Every row gives one point. Each copy is the shape, with its points in the same order, turned, moved and blurred by noise. Some copies are also mirrored. Which?
In the rows, zero is written as 128.

Shape:
[[110 179 136]
 [162 159  96]
 [136  80 124]
 [115 135 134]
 [121 141 115]
 [103 128 109]
 [118 102 186]]
Copy 1, 7 rows:
[[132 180 152]
 [ 99 172  91]
 [102  91 123]
 [116 136 153]
 [125 138 128]
 [144 122 135]
 [ 83 102 184]]
Copy 1 is: mirrored
Copy 2:
[[170 119 107]
 [116 157  88]
 [ 99 153 174]
 [142 129 141]
 [131 136 114]
 [123 117 126]
 [162 148 197]]
Copy 2 is: mirrored
Copy 3 (7 x 3):
[[132 125  66]
 [117 179 110]
 [105 112 174]
 [117 108 110]
 [109 128 107]
 [ 92 114 114]
 [157  80 144]]
Copy 3 is: mirrored

Shape (12 x 6):
[[151 120 151 163 171 151]
 [108 182 107 144 150  87]
 [166 131 104 122 158 113]
 [108 178 160 111  99 117]
 [118 154  99 171 126 163]
 [ 99 101  99 160 155 109]
 [107 148 167  91 169 155]
 [162 133 147 129  95 150]
 [149 112  98 136 110  76]
 [140 131  92 104  86 130]
 [125 117 156 121 120 111]
 [133 169 100 128  89 147]]
Copy 1 (12 x 6):
[[182 139 139 142 115 131]
 [102 184 118 145 167 109]
 [120 155 131 157  98  96]
 [102 180 115  73 148 143]
 [135 107  90 128 161 118]
 [110 115 145 176 144 137]
 [146 184 101 124 107 184]
 [141 124 122  75 106 116]
 [ 80 134 161 136 117  87]
 [ 80 124 106 106  95 104]
 [114 157 155 109 111 144]
 [103 127  84  88 136 100]]
Copy 1 is: mirrored
Copy 2 (12 x 6):
[[118 101 113 164 165 102]
 [152 188  76 108 142 109]
 [112 117 118  97 159 102]
 [184 170 149 135 118 122]
 [149 110  70 153 107 114]
 [ 87 149  86 141 126 138]
 [172 133 133 153 191 156]
 [151 105 154 147 107 101]
 [103 154 127  86 100 108]
 [150 113 133  90  85 130]
 [123 155 154 140 129 127]
 [184 120 117 115  98 111]]
Copy 2 is: only turned
Copy 3 (12 x 6):
[[138 140 131 131 190 142]
 [175 144  90 164 103 152]
 [159 105 108 126 140 101]
 [131 171 141 120  85 156]
 [153  95 137 151 138 184]
 [120 111  96 190 149 127]
 [104 146  96  86 143 157]
 [132 123 179 108 128 122]
 [148 126 136 172 107  77]
 [134  91 150 132  85 109]
 [109 155 136 134 123 113]
 [155  95 155 132  97 149]]
Copy 3 is: only turned
Copy 4, 12 rows:
[[138  76 164 107 144 156]
 [121 116 134 187 105  96]
 [168 110 132 144 162 123]
 [134 130 110 125  68  94]
 [142 131 171 150 100 159]
 [ 94 134 145 151 157 153]
 [133 120 167  86 122  79]
 [172 118 116 101 102 156]
 [141 130  77 162 150 146]
 [169 168 105 135 119 141]
 [121 113  98 100 115 127]
 [171 158 135 143  86 142]]
Copy 4 is: only turned

Shape, 13 rows:
[[120 140 106  89 115 158 104 122 138]
 [100 134 104  92 162 159  91 124  88]
 [135 115  94 175 108 113 140 125 119]
 [110 142 121 172 109  84 118 167 153]
 [ 91 162 128 138 158 154 156  94 128]
 [127 113 163 156 140 147 136 131 153]
 [142 172 119 173 160  89 102  95 130]
 [146 157 171 172 129  84  96 144  91]
 [156 142 123 148 134  92 161 119 114]
 [166 181  98 122 155 153 108 106  96]
 [155 118 164 104 126 148  89 165 121]
 [118 109 147 129  78 161 142 156 136]
 [107 116 161 112 126 140  83 118 135]]
Copy 1:
[[109 176 126 116 154 117 108 150 103]
 [ 89 166 110 104 124 109  77 113  65]
 [145 127 119 122 129 141 158  90 106]
 [137 133 113 133  89 190 150 136 129]
 [ 79 144 153  97 104  91 132 110 130]
 [ 90  83 123 119 143 134 137 136 130]
 [ 99 140 151 180  97 152 135  88 114]
 [122  90 108 193  78 136 135 136  96]
 [150 113 165 143 119 128 132 105 125]
 [106 162 171 144 125  94 130 119  52]
 [105 104 110 136 149 139  92 174  74]
 [133 108 101  91 157 121 147 169 120]
 [ 82 133  90 133 144 122  98 144 121]]
Copy 1 is: mirrored
Copy 2 (13 x 9):
[[119 105  88 157 138  90  98 135 140]
 [111 108 124 118 158 110  50 128 138]
 [148 113 168 136 110 109 156 105  99]
 [120 100 145  98  89  87 177 128 150]
 [ 68 139 132 137 176 111 127 124 138]
 [109 116 121 149 136 150 152  93 168]
 [106  98 198 138 137 113 152 169 138]
 [149 123 192 110 121 102 142 132 193]
 [142 147 159 130 129 127 166 142 122]
 [118 132 171 172 134 116  83 173 135]
 [153 108 109 137 105 131 106 126 202]
 [138 133  82 144 109  99 136  77 154]
 [128  84 109 132 163 110 118 112 184]]
Copy 2 is: only turned
Copy 3, 13 rows:
[[128 126 128 130 102 136 100 167 147]
 [117 166 111 126 149 115  86 175 163]
 [129 110  94 140 137 143 145  81 150]
 [100 139 124 151 127 172 184 101 125]
 [163 169  96 162 128 126 101 131 101]
 [183 135 110 151 144 164 159 143 133]
 [113 131 117 207 156 103 151 115 120]
 [107 123 100 149 181 114 202 143 108]
 [143 115 129 139 155 110 147  89 110]
 [131 132 113 155 124  54 118 149 147]
 [143 117 134 109 144 135 168 193 156]
 [158 112  97  93 106 177 152 145 132]
 [135 122 115 148 151 165 129 192 135]]
Copy 3 is: only turned
Copy 4 (13 x 9):
[[100 170 142 100 145 111 106 112 112]
 [118 183 138 129 109 103  79 114  72]
 [132 155 107 138 121 177 160 110 113]
 [152 157 122 107 143 211 121 154 139]
 [150 185 188 129 113 122 139 126 118]
 [133 118 153 121 126 137 148 174 116]
 [130 150 152 160  83 182 106 115 148]
 [143 135 108 113  55 186 112 157 126]
 [156 144 111 128  96 150 152 113 151]
 [ 92 190 123 151  83 113 109 109 142]
 [105 130  95  95 116 114  96 167 102]
 [121 145 123  65 148 136 160 153  98]
 [111 124 157  98 119 139  91 143  83]]
Copy 4 is: mirrored

Shape (16 x 12):
[[143 130 112 148 127 122 152  48 136 135 118 114]
 [124 112 112 123 114 133 141 128 121 139 138 129]
 [153 125 105 124 101 106  97 144 113 131 150  98]
 [140 108 121 102 111 147 143  82 231 144 118 104]
 [107 137 131 142 116 139 132 132 121 139 149 129]
 [107 108 107 108 158  99 106 101 135 134 159  91]
 [ 64 127 110 119 183 120 157 146 112 125  69  83]
 [114 108 117 132 114 136 133  86 121 122 137 125]
 [132 106 114 147 147 128 100 126 136 141 143 125]
 [126 136 107 128 143  17 151 132 118 124 113 123]
 [117 103 128 107 118  99 146 123 112 112 127 126]
 [132 141 118 105 169  59 111 128 118 124  78 134]
 [139 116 168 104 110 136 134 139 125 171 150 114]
 [109 160 110 108 124 143 147 140 116 117 157 119]
 [144 112 107  99 132 143 135 134 136 177 150 126]
 [145 108 121 132 249 132 147 140 117 123 130  89]]
Copy 1:
[[162 123 150 124 114  93 154  69 166 167 120 146]
 [136 128 138 132 109 110 122 117 130 113 132 139]
 [139 168 132 153 116 130  95 123 140 135 160 126]
 [104 114 198 110 135 133 174  74 180 122 162 183]
 [138 128 143 111  97 125 131 132 111 136 134 127]
 [139 126 135 159 129  98 166 131 150 143 185 115]
 [ 77 118  81 162  61 106 199 133 143 137 123 128]
 [155 132 154 133 118  95 146 113 130 138 122 143]
 [146 137 112 120 147 129 142 126 138 132 151 133]
 [118  79  96 204 109 134 107  91 140 177 147 109]
 [112 112 142 164 119  98 122 121 126 139 121 132]
 [ 93 119  96 188 134 134 147  93 149 156 122  81]
 [ 94 143 154 103 120 101 110 103 100 126 162 126]
 [130 126 156 124  75 121 126 151 142 128 127 107]
 [122 125 136 109 121 106 122 102 141  88 165 119]
 [ 95 108  53 104 132  77 164 158 189 150 151 106]]
Copy 1 is: mirrored
Copy 2, 16 rows:
[[ 96 123  64 166 172 117 138 117 130 138 164 145]
 [130 120 116 147 144 119 127 127 123 147 107 126]
 [139 135 100 121 140 116 140  91 125 131 102  77]
 [136  77 136 147 213 123 127 136 168 106 177 122]
 [124 127 118 153 111 130 118 139 103 154 124 110]
 [169 122  80 112 157 124 104 113  97 128 138 128]
 [153  90  75 121 146 196  90 127 115 216 102 161]
 [128 137 105 158 161 121 135 124 104 154 137 135]
 [138 148  89 126 142 124 109 157 137 134 121 115]
 [ 97 112  61 135 163 168  95  83  98 103  58 123]
 [136 135 114 141 154 148 131 107  96 138  94 137]
 [ 90 137  80  84 162 178  78  92 127 136  90 139]
 [143 131 143 162 101 132 127 107 141 117 125 120]
 [124  95 132 133 115 118 128 125  88 163 116 110]
 [143 110 128 130 123  98 112 115 147 131 107 132]
 [160 102  54  77 108 159 134 155 143 146 109 189]]
Copy 2 is: mirrored
Copy 3:
[[ 98 134 137  83 141 102 112 166 148 124 179  82]
 [140 126 129 125 152 118 116 137 132 112 127 109]
 [131 154 150 137 147  91 143 145 164 120 100 131]
 [176 116 191  75 121 125  86 142 164 140 148  45]
 [130 103 119 121 133  94 120 134 123 116 115 114]
 [102 118 153 115 133 139 116 182 166 128  91 110]
 [112  72 178  99 133 160 115 169 103  83 142 178]
 [107 132 130 100 155 113 103 143 127 123 128  93]
 [128 121 119  99 133 124 123 136 169 135 110 129]
 [113 128 153 169 131 106  93 207 159 137 164 175]
 [115 139 151 145 147 127  97 147 119 127 132 126]
 [126 153 153 121  97 135 106 193 137 135 150 185]
 [139 128 136 151  98 117 123 110 140  97 116  90]
 [140 105 138 132 145 103 147 160  96 122 110 111]
 [165 128 123 129 130 141 135 146 155 101 119  91]
 [ 97  77 140 108 115 202 179 153 154 147 146 153]]
Copy 3 is: mirrored
